Every row gives one point. Each copy is the shape, with its points in the same order, stretched, turned, moved and blurred by noise. Is it also mirrored, or only turned?

Shape:
[[ -5  23]
 [ 11 -38]
 [ 32  36]
 [  1 -32]
 [  3  11]]
Copy 1, 5 rows:
[[-29  -1]
 [ 60  15]
 [-29 -33]
 [ 46  17]
 [-11   0]]
Copy 1 is: mirrored
Copy 2 (5 x 2):
[[-37   3]
 [ 51  33]
 [-56  30]
 [ 42  21]
 [-19  13]]
Copy 2 is: only turned

Shape (7 x 3):
[[ 15  21  21]
 [  6 -11 -50]
 [-34  23 -13]
 [  6  -2  -6]
 [-34 -20  27]
 [  6  20  13]
 [ -6  -7  -7]]
Copy 1, 7 rows:
[[ 51  15  24]
 [-20  13 -47]
 [ 27 -47 -18]
 [ 10   9  -1]
 [-14 -46  40]
 [ 43   7  17]
 [  2  -9   0]]
Copy 1 is: mirrored
Copy 2:
[[-14  23  -2]
 [ -7 -60 -21]
 [  6 -26  43]
 [  6 -13 -12]
 [ 54   5  13]
 [ -6  12   3]
 [ 14 -17  -5]]
Copy 2 is: only turned
Copy 3, 7 rows:
[[-15  31  17]
 [ 27   5 -38]
 [-25  -6 -33]
 [  7   8  -2]
 [ -6 -37  19]
 [-13  24   4]
 [  5  -4  -5]]
Copy 3 is: only turned

Shape, 10 rows:
[[ -2  -9 -16  12]
 [-25   7 -34  31]
 [-59   5  18  12]
 [-15 -28  26   9]
 [-23   1  24   0]
 [ 17  -1  -9 -21]
 [ 36  13  -9 -21]
 [ 12  -1  21  -9]
 [ 34 -25 -28  -4]
 [ -1  -1  11  22]]
Copy 1:
[[ 12  -9 -11  -5]
 [ -8 -44 -29 -31]
 [ 20  14 -20 -59]
 [ 60  29  10 -17]
 [ 24  30   1 -25]
 [ -6  34  -7  21]
 [-19  28   9  36]
 [ 21  35  21   6]
 [ 12   7  -5  35]
 [ 28 -10  17 -15]]
Copy 1 is: only turned
Copy 2, 10 rows:
[[ 12   0   1  -8]
 [  9 -23 -17 -21]
 [-16   3 -46   5]
 [ 22  14  -5  30]
 [-14  12 -19  15]
 [-19  29   6 -20]
 [-26  19  17 -15]
 [-12  18  11  15]
 [ 20  16  30 -21]
 [  7  -5   5  28]]
Copy 2 is: mirrored

Shape (12 x 8):
[[ -8 -13 -12 -10 -34   9  25  11]
 [ -6  -1 -18  12  24  11 -14  -1]
 [ -5 -13  17 -10 -10  -8  34  11]
 [ 15 -28  -7  -9  13  34 -10  -3]
 [-26  -6 -10 -12 -13  -5  -8   1]
 [-22  -1 -13  -1 -19   2  14   2]
 [ 27   6 -16 -24  17  -2  -4 -10]
 [ -5  -9 -14 -17  20  14 -14  20]
 [ -6  -3  -5  -5  25  -6  -5 -13]
 [ 36   9  17  -5  16 -10 -21  -4]
 [ 29  15  32 -24  23  14  -4 -17]
 [-33   4 -16   5 -19  10  23  21]]
Copy 1, 12 rows:
[[ -4 -16 -16  18 -18  10   6 -25]
 [-28  28  15   1  -3  13 -10  17]
 [ 12 -28  23  -2   2  12 -10 -23]
 [-12  24  21  14 -43   6 -22 -23]
 [-20  -7 -27 -24 -22  21   3   2]
 [-12 -11 -16   3  -8  12   2   6]
 [ 19  16  24 -17 -17   3  10 -16]
 [-17  34  11 -14 -19  41   0 -12]
 [-10   6  26 -23 -12  12  -9  15]
 [ 22  15  21 -22   9 -13 -11 -28]
 [ 60   2  27 -15 -13  -7 -30 -23]
 [-15  -5 -17  17   7  29   4  10]]
Copy 1 is: only turned
Copy 2, 12 rows:
[[  3 -18 -10 -14  -4 -11  20  38]
 [-19   4  20  16 -21  12 -12  -9]
 [ 29 -10   0 -21   1 -33   2  16]
 [-29 -25   7 -12 -41 -26  18   2]
 [-17 -23   4  -5  14   2  -1   6]
 [  1   0  -2   1   9  -2   4  20]
 [-21 -24   9  -7 -24 -12 -48  -9]
 [-35 -20  33 -30 -23   3 -14  -6]
 [ -8 -11  17  13  -5 -18 -28 -14]
 [ -2 -26  -9 -13 -19  -3 -38 -35]
 [ -2  -8 -19 -40 -11 -45 -39 -32]
 [  6  17   8 -11   5  10  11  31]]
Copy 2 is: mirrored

Shape:
[[ -2  -5   2   0 -24  16  -1   0  -9]
 [-17 -17  11   3  27  25   8 -19   8]
 [-10  13  -2  11 -17   5  17   0  10]
 [ -9  44  11  -5  -7 -57  -5   0   0]
 [-13 -10   4  43  48   0 -12  -6  14]
 [-20  14  -2  46 -27 -13  -8  13   7]
 [-12 -10 -27  -1 -12  13  -5   2 -29]
 [-14  21   6 -15   8  28  -4   9 -15]
 [ 34  38   3 -12   6   1  -1   5   7]
 [-16  -3 -40  -9 -22 -36  14  14   7]
 [ 16 -12 -15   1  -5 -26 -11  12 -51]
 [-11  -6  12 -14 -26  27  34  12  14]
 [ -8 -10   6 -15 -18  19 -11  20 -20]
 [  9  12   9   8  15  28  -4  19 -24]
 [ 30 -11   9  -5 -13  27  -8  11   8]]
Copy 1, 15 rows:
[[ 16 -21  -5  -3   4  17  14   6  -7]
 [ 15  34  -9   6  20  18  -2  28  -4]
 [ 19 -17  11  12  15  18   5 -17  -5]
 [-13 -13  -2  16  -1 -60  -5 -34   1]
 [ 20  52  15   6 -13 -19   4  -1   4]
 [ 26 -28  24  23  -6 -19  37 -30 -11]
 [ 30 -19  -2   9 -13   6  -2   8  18]
 [ 20   0 -13 -21  41  -1   1  -3  14]
 [  2   7   4 -35  17   6 -27 -30   8]
 [  5 -34  44  30 -17  -9  -7 -13  29]
 [ 20 -21  -4  -8 -44 -51 -15   7   8]
 [ 16 -29  13  -6  52  39  11  10 -14]
 [ 16 -24  -5 -22  16  -4  12  14   7]
 [ 34   6  -3 -39  20 -13  -4  -7  -1]
 [ 11  -2   5 -39   8  28  -2  12  -5]]
Copy 1 is: only turned
Copy 2:
[[-27  12 -10   5 -23 -15 -13   4 -15]
 [-25 -22 -20  29 -10  24  29 -14   1]
 [-19  13  -6   0  -7 -18   9   5 -29]
 [ -4  11  34 -21  26  -1 -24  22 -22]
 [  8  -4 -15  -2  -1  40  36 -25   7]
 [ -7  37 -13 -39  -3 -13   0   7 -32]
 [-21  11  -4  -9 -25 -29   2  15  14]
 [-42  13  23  30 -22   2   4  11   7]
 [  0  19  32  32 -10   1 -17  -6 -13]
 [ -2   7  11 -48   5 -59   7  -4 -12]
 [  9   1  17 -32 -31 -18 -26  19  19]
 [-45  -1  -5  10 -27 -25  12  -9 -42]
 [-40  12  13  -4 -33 -13 -18   0  -2]
 [-21  16  22  21 -42  13   2   5   9]
 [-12  13   2  17 -32  -3 -20 -29 -18]]
Copy 2 is: mirrored
Copy 3:
[[  4  -9 -11  16   9  18   2  15  12]
 [  6  -9 -14 -14  -8  22 -21 -32 -16]
 [  2  -6   8  15   2   7  -5  -2  15]
 [  8  19  26  22  -3 -29   9  20 -15]
 [ 18   7  16 -52  -5  17 -14 -32  -9]
 [ 26  16  18   2  -1   9  13  18  27]
 [ -1 -18 -21   0  -2   4  13  21  29]
 [ -4  -8 -21   7  15  -3  10 -14   6]
 [ -9  -9  20   0  45  -8  -8 -15 -16]
 [-26   7  13  17 -23 -14   0  35  27]
 [  8  -2 -10 -10  11 -24  -2  52  12]
 [-10   6 -17  37   5  17 -20 -11  19]
 [ -8   6 -34  15   7   8   8  16  10]
 [  7  -3 -18 -18  33  -7   1 -11   9]
 [-15  -5  -6  -7  39  25 -15   0  -5]]
Copy 3 is: only turned

Shape, 14 rows:
[[ 14  48 -10   1 -25   9  -9  18  13 -40 -24]
 [  9 -12  -1  11  25   8   1   0  19 -14   8]
 [ -1   0  34  -1  -5  -3  25  14  12  -1 -32]
 [ 15  23   3  -4   2 -16  10  -7   3  38  19]
 [-21  31  -6   8   0  48  36  -5 -10 -10  -9]
 [  4   2 -11  14 -13  10  10 -38  14  -6   1]
 [ 28 -28  20   8   3 -40   1  23 -10 -16 -11]
 [ 20  46  10   8   6  25  -7  -2 -36 -35 -28]
 [  5   6   2   7  -4 -39  20 -18  -4 -27   2]
 [  8  -2  36 -35   9 -12   8  -7 -18   0  -4]
 [-14   6  -5   5  20  10  28   0   7   2 -28]
 [-16 -15 -19  -5  -6 -18 -16   7   4  19  -5]
 [-12  19  23   4   0  -7 -17  24  -6   5  -6]
 [ 14 -22  11   1  17  17   6  41  -7  -2  -1]]
Copy 1, 14 rows:
[[ 39  -9 -24   5 -22  34 -22  46  20  -9 -32]
 [  7 -10  10   7  -6  -8 -15 -24 -17 -11 -23]
 [-42   1 -15   3 -15  21  25  15  -1 -47 -12]
 [-12  34  32 -16   7  32 -13 -12   6 -25  -2]
 [ -2  15  10   4   2 -20  19  34  12 -25 -18]
 [ 10  25   1  -2 -28   4  10  -2  -3  14  -4]
 [  4  -8 -19  22 -20  18 -24 -36  -1 -46   4]
 [ 60 -11   6  21 -22   7  -3  24  36 -49 -28]
 [ 39  37 -21  11 -16  19  -4 -20 -19 -30   0]
 [ -2   8  18  15  -7  29  25 -11 -22 -53   6]
 [-21  13  -5  15  16  -6  26  -3   8 -29 -32]
 [ -9   2 -12  -1  21  13 -10 -21  12  21   6]
 [  6 -20   4 -18  16  21  -8   8  17 -23  -2]
 [-32 -29   9  21  -1 -12 -31 -13  -1 -38  -9]]
Copy 1 is: only turned
Copy 2 (14 x 11):
[[-35 -29 -48  11  18  -5  16  44  19  29 -24]
 [  1   3 -12  24 -17  20   0  -7 -16 -21  12]
 [ 14 -48  13   3  15   2  -8  12  39 -42  44]
 [  1  12 -24 -29   0  -3 -12 -25  39   0  30]
 [-20  -6 -12  11 -55 -47 -32   7  11 -25  -9]
 [-37  23  -6   8 -11  -7 -22  -1 -14 -24  12]
 [ 14 -53  35   7  27  30  34  -5  -7  -5  34]
 [-34 -33 -21 -20 -11  -2  26   5 -14 -14 -46]
 [-33 -40  -4  17  23  -7   0  -6 -22  -4  31]
 [ 20 -45   9 -47  16 -17  -3   0 -14 -24  23]
 [  6  -9  -6  15 -20 -23  -3   7  14 -39  37]
 [ 32  25  11   4  10 -22  20  15  14  14  24]
 [ 35 -22  -2   2  20  -2  21   0  32   4  -5]
 [ 31 -28  20  -7 -36  15  13   3   7  -6   8]]
Copy 2 is: only turned
Copy 3:
[[ -1 -24  10 -53  16 -36   9   8 -22  -1 -25]
 [  5  15   5 -13 -12  10   5 -13 -25   1  -6]
 [-29  -8 -13  -9   3 -34 -19 -15 -16  -4 -10]
 [ -4 -15 -23  -9  -4   3 -13 -27 -12 -39  26]
 [ -2 -14   3 -16  40 -34 -43 -12 -26   0  49]
 [-14 -12  17 -11   9  12   8 -29 -11   2  29]
 [ -8  -7   3 -15 -28  13  -1 -19   8   4 -58]
 [  5 -11  44 -54  20 -53 -41  13  -7 -19 -12]
 [  0 -32   5  -8 -20   0   1 -44   6  14  -3]
 [ -6  -8   5  -6 -32 -25 -31  11   3 -21  -5]
 [ -7   1 -15 -18  17 -26 -18 -25  -4   1  22]
 [  1   1 -20   0  11   8  19  -3  12 -12 -11]
 [  9  -7  -3  -1  13 -36 -10   9 -20 -36 -22]
 [  1  13  -9 -20   5   7 -26  11 -19  -2 -34]]
Copy 3 is: only turned
